Rows are points. A path goes straight from each point to the next, and from the last back to the first. The post is the endless flat space through its rows: a point in 2 columns, a line in 3, a plane in 4, and so on, so that a path can go around it. How many times does the path go around the post? Going back the other way cancels.
In the rows, 128 means zero.

Post, 2 rows:
[[106 131 147]
 [159  94 103]]
Path, 26 rows:
[[159 102 170]
 [101 186 164]
 [159  96  83]
 [ 40 131 153]
 [ 88  82 162]
 [152  77  64]
 [158 115 105]
 [159 111 119]
 [149  70 133]
 [116  86 117]
 [155 121  80]
 [117 156 110]
 [ 94 124 132]
 [114  70 155]
 [142 112 178]
 [124 149 147]
 [127 128  91]
 [108  89 111]
 [ 69 103 175]
 [156  96  47]
 [136 153  98]
 [138 131 187]
 [139  81 126]
 [ 57 144 166]
 [110 153 107]
 [163 138 127]]
Times around: 1

Post, 7 rows:
[[ 80 101  78 158 119 158 176  93]
 [154 103 117 158 138 122 190 167]
 [137 105 110 102 152 114 131 136]
 [ 90 102 129 132 115 126 174 176]
 [115 140 140  89  86 148 149  91]
 [138 133 141  97 141 121  57 142]
 [ 98 113 136 111  76 140 127  89]]
Path, 27 rows:
[[129 142 150 126 122 133 151 142]
 [148 120 136 128 138 165  73  69]
 [165 111 167  92  52 144  82  97]
 [ 40 186 100  96  64 192  95  70]
 [ 83 139 129  95  97 108  98 108]
 [105 133 140 130 132 110 120 127]
 [ 89 119 157  90 116 127 114 153]
 [154 176 149 109 132 170 121 142]
 [150 123 156 123  90 121 138 182]
 [ 72 163 111  50  76 149 142  64]
 [ 51 108 139 129  84 109 147  97]
 [162 114 125 177 160 137 121 160]
 [145 104 167  95 104 115  94 174]
 [ 95 107  90 112 122 145 170 134]
 [ 69  62  43 216 141 102 160 173]
 [117 104 114 195 144 119 246 178]
 [148 119 189  60 122 118 132 158]
 [167  93 104 139 151 136 133 151]
 [123 123 110 141 100 144 186 137]
 [108  98 102 170 108 120 116  98]
 [ 57 114 126 150 112 141 153 130]
 [111 144 199  84 103 141  92 136]
 [130 112 146 102 132 151 120 128]
 [ 62  90 108  86  82 150 181  68]
 [160 120 127 144  87 151 138 166]
 [123  86  67 104 128 116 131  80]
 [100  76  77 218 130 103 170 151]]
Times around: 5

Post:
[[173  80 104  91 148 125 168  89 108 173  76 118]
 [106 149 127 134 136 139 131 126 135  91 146 168]
 [143 123 157 110 117 115 108 174 128 142 129 150]
 [112 151  96 126 121 131 117 157 118 102 145 100]
 [177  58 114  93 171 140 167 140 108 127  50 121]
 [147 142 123 117 111 109 111 184 111 171  97 204]
 [108 131 110 143 128 132 180 141 161 109 142 111]
 [113 127 117 143  96 122 171 146  99  99 156 138]
 [118 146 156 132 135 107 122 160  90 170 107 173]
 [137 183 126 184 112  88 138 146 138  84 157 136]
 [132 132 132 180  95 143 150 121 140 104 112 120]]
Path:
[[202 144 148 139 123  74 164 140 190 110  95 151]
 [166 113 147 121 164 130 163 169 172  60  96 134]
 [ 87  95 116 140  74 189 191 197 131 137 131 167]
 [173 132  65 129 150 141  87 163 124  97  61 199]
 [ 61 173 136 146 129 126 121 161 161  75 145 221]
 [148 117  79  96 152 149 158 127 117  16 123 121]
 [176 136  93 100 101 139  97 138 135 128 118  60]
 [108 113 137  65 162 171 145 160  73 126  98  87]
 [ 94 105 135  98 143 121 203 126 121 115 120 150]
 [ 72 193 167 171  69 130 119 134  51 190 121 197]
 [ 99 165  92 165 108 148 145 179  78 163 109 146]
 [170 114  97 111 149 106 147 111 133 155 121 140]
 [119 117 156 175 109 138 135 171 152 190  44 158]
 [ 85 113 158 152 101 124 208 124  71  65 135 156]
 [165 135 121 124 117 113 167 142 174 136 131 131]
 [115 162  83 146 111 136 130 190  83 108 122 101]
 [200 187 120 189 113  95 136 149 180 143 128 173]
 [158  85 122 154 168  84 155 195 112 118 100  92]
 [ 80 151 120 159 165  99 127 160 126 133  81 128]
 [117 148 136 146  96  88 118 120 155  92 197 179]
 [156 150 159 117 137 122 147 100 190 124  92 138]
 [175 129 169 154  98 101 167  99 157 220 108  59]
 [139 119 124 123 155 156 135 195 118 106 111 218]
 [152 127  48 122 130 125 135 190 130 126 129 111]
 [127 140 191 148 170 186 162  78 207 120  72  75]]
Times around: 3

Post (17 x 18):
[[116 113 145  80 120 205 133 162 128  84 142  65 135 142 181 137  95 115]
 [ 98 120  99 168 108 162 104 131 109  82 137 136 141 143 145 111 145 113]
 [152 129 127  95 144 170 168 122 159 133 128 137 102 149 166 127 122  77]
 [ 65 112  95 181  78 116 103  81 108 122 119 139 125 131 150 174 115  52]
 [133  89 141 131 101 140 120 108 137 123 101 149  92 142  82 144 159 152]
 [143 116 129 112  97 119 149 104 122  94 114 163 130 114 177 127 102 129]
 [ 77 134 141 161 116 151 103  83  95 157 101 120 144 177  97 134 130 140]
 [121 137 115 173  96 129 144 156 140 111 113 153 129  74 139  94 120 151]
 [ 83 133 163  92  88  72 120 137 130 159  96 167 190  92 110 110 112 110]
 [122 134 140 106 139 124 139 103 130 142 126 152  84 165 112 130 163 159]
 [140 156 133 112  90 121 145 129 123 136 112 157 169  78  99 119 144 152]
 [115 143 130 196  78 132 107 177 138  89 125 151 157 122 128 137 117 136]
 [137 135 168 164  63 138 126 142 128  82 125 121  88 115 118 115 116 114]
 [118 128  95 108  98 106 150 121  93 117  71 180 129 125 129 106 135 143]
 [ 79 110 181 105 116 134 166  99 123 108 135 136 118  87  82 154 104  77]
 [131 111 147 140 112 167 146 107  96 114 127 162  58 117 181 163 115  60]
 [131  98 107  86 150  70 125 116  77 113 129 150 151  81  44 107 127 133]]
Path, 25 rows:
[[151 114 131 180 149 171 110 148 119 135 121 158 101 137  88  92 130 131]
 [ 76 167 118 173 139 173 132  88 151 202 157 106 104 145 124 137 129  58]
 [126  87 155 117  89  62 102 119 101 154 112 118 114 186  54 110 127 129]
 [108 119 160  47  91  43 180 128  96  71 129 136 118  69 173 131  89 104]
 [154 133  66 136 156 195 147 155 139 136 105 155 148 117 119 133 177 152]
 [153 101 169 130 117 198 112 119  90  79 128 130 140  70 119 127  56  99]
 [142  82 134 116  66 128 130  92 133 111  97 139  81 145  55 131 132 178]
 [166 129 157 132  56  92 159 145 119  86 121 190 167  64 147  99  66  67]
 [111 152 133 144  87 228 120 130  89 126 102 114  69 171 161 133 153 138]
 [ 30 104 151 169 103 162 132 149 142  62  87 177 160  67 185 148  83  98]
 [105 121 142 145 128 166 172  64 113 135 116 154  46  79 142  92 157  85]
 [160  98 198  71 150 146 223  60 119 102 126 194  76  73 165 138 128 106]
 [ 96  92 217 163 101 173  82 113  95  84 143 135 106  90 165 199 126 130]
 [ 95 135 198 138 110 148  86 132 143  80 118 111 132 176  71 114  78  83]
 [118 116 152 133  15 133 113 132 119 129 123 148  90  94  80 159 149  85]
 [109 115 163 116  36 132 109 172 111 153  87 114 134 170 116 121 142  92]
 [ 76 107 120 124 169 114 226 118 106  47 102 192 136 102 203 105  93 136]
 [ 87 142 146 125 145  80 167 177 135 127  70 175 165 102  81  87  88 177]
 [115 104 151 120 101 112 115  88 100 112 104 106 101 165 100 103 130  74]
 [ 95 115 152 132  95  91 131 126 162 147 121 110 133 129  79 164 103 121]
 [ 34 136 174 158 114 219 160 142 139 106 184 172 105 123 206 188  96  98]
 [129 124 164  70 101 174 154 158  70  57  87 133 105 128  92 143 110 161]
 [143  83 218 108  88 182 142 133 139  59  86 153 192  40 118 143  87 106]
 [146 125  86 155  66  69 133 114  93 105  79 152 159 125 114  89 132 117]
 [114  92 140 197  51 152  67 157 105 105 178 104 147 110 103 176 164 165]]
Times around: 0

Post, 17 rows:
[[116 134 160  87 123 114 146 138 126  81 109 117  97 162 107 146 139 157]
 [139 158 132 111 157 136 123 107 151 121 117 133 104 126  94 138  88 133]
 [144 141 176 151 180 120 130 124  99  99 167 105 117 129 141 183 141 134]
 [ 88 132 131 190 121 173 132  90 165 124 116 111 169 135 168 141 138 111]
 [123 137 149 110 118 119 148 150 104 108 114 120 100  94 138 134 119 149]
 [113 148 137  99 143 120  78 116  94 129 118 140 141 101  95 150 161 108]
 [118 123 131 135 114 138 137 182 122  96 103 148  89 148 102 141 136 122]
 [138 115 168  96 121 145 132  97 115 167 159 132 144 157 131 143 137 103]
 [146 119 143 135  95 141 136 147  89 115 106 126  94 159 112 153 118 162]
 [ 91  67  99 180  87 191 130 143 159  96 186  80 136 155 200 131 130 152]
 [149 122 105 124 130 113 141 144 135 110  97 114 107 164 142 142 126 157]
 [198 135 196 121 224 189 195  76  88 180 219  93 208 108  80 128 151  98]
 [166 133 157 118 105  99 121 146 122 102 149  68 139 153 135 154 120 110]
 [147  57  84 140 114 106 129  18 120 120 123 134 189  93 134  98  95 106]
 [113 113 111 101 132 131 135 147 103  99  97 104 119 143 104 179 104 111]
 [122 160 114 112 102 133 162 151  87  82 109 141 107 154 121 146 110 121]
 [ 95 142 126 105 118 109 106 114 106 141 143 112  99 124  92 139 160 117]]
Path (27 x 18):
[[ 96 119 167 131 130 102 132 108 160 106  88  95 161 157 172 167 152 126]
 [131 117 166  93 127 128 135 145 134  83 129 123 128 158 117 123 121 147]
 [ 99 140 151 106 169 151 177 177  96  68  89  94 103 100 101 160  92  94]
 [172  81 108  79 171 125 134 125 128 132 127  63 141 138 115 170  99 119]
 [109 170 156 118  93  83 104  96 101  88 125 109 122  76 154 179 127 163]
 [131  74 107 153 201 118 179 157  85 114 204 122 124  83 142 142 176 165]
 [ 65 134 159 164 147 168 157 134 124  95 162 127  88 173 125 128 141 158]
 [105 159 149 108  67 157 161 134 131 122 119 122 108 216 105 122 127  64]
 [145 118 120  91 154 104  94 135  93  58  93 134  81 163 141 213 116 140]
 [173 140 135 113 139 157 151  91 159 126 131 166 144 130  70 131 118  98]
 [135 146 210 150 113 101  83 124 136 134 119 156 117 146 103 145 187 165]
 [144 104  98 202 116 149 171 155  91 104 102 163 151 143 209 131  98 139]
 [159 116  33 130 168 170 150 103 108 109  94 129 126 145 114 103  73 139]
 [212 104 107 112 129 136 185 100 166 128  90  83 176 217 118 136  99  94]
 [ 94  72  78 120  71 143 143  80 134 111  90 136 139 159 114 156 122  79]
 [143 103 119 127 147 152 124 134  79 170 147 124 127 134 135 157 165 166]
 [135 108 166 162  70 149 164 172  91  87 103 111 132 224 140 159 153 151]
 [133  76 130 158 155 179 176 132 102 108 186  76 159 163 149 134 135 124]
 [140 123 160  99 158 143 177 110 184  62 122 128 115 189  47 130 106  71]
 [141 209 159  83  64 108 127 118 141  99 147  72 110 142 152 119 100 128]
 [142 135 137 118  56 168 103 130 113 123 185 135 128 117 112 121 155 114]
 [ 96 128  74  55 136 114 124 139 130  62 123 110 147 149  64 161 142 102]
 [ 93 145 168  89 136 132 121 109 102 119 143 109 125 138 105 157 139 158]
 [132 137 115 131  87  99 183 149   7  63 148  91 123 153 146 119 139 149]
 [180 142 176 148 102 163 202 118  38 102 149 142 131 215 135 147 157 138]
 [160 122 138 158 151 139 153 173 169  92 185 130  85  97  88 105 133  92]
 [143 125 154 102 163 122 133 114 135 111  99  94 179 102 133 158 148 163]]
Times around: 5
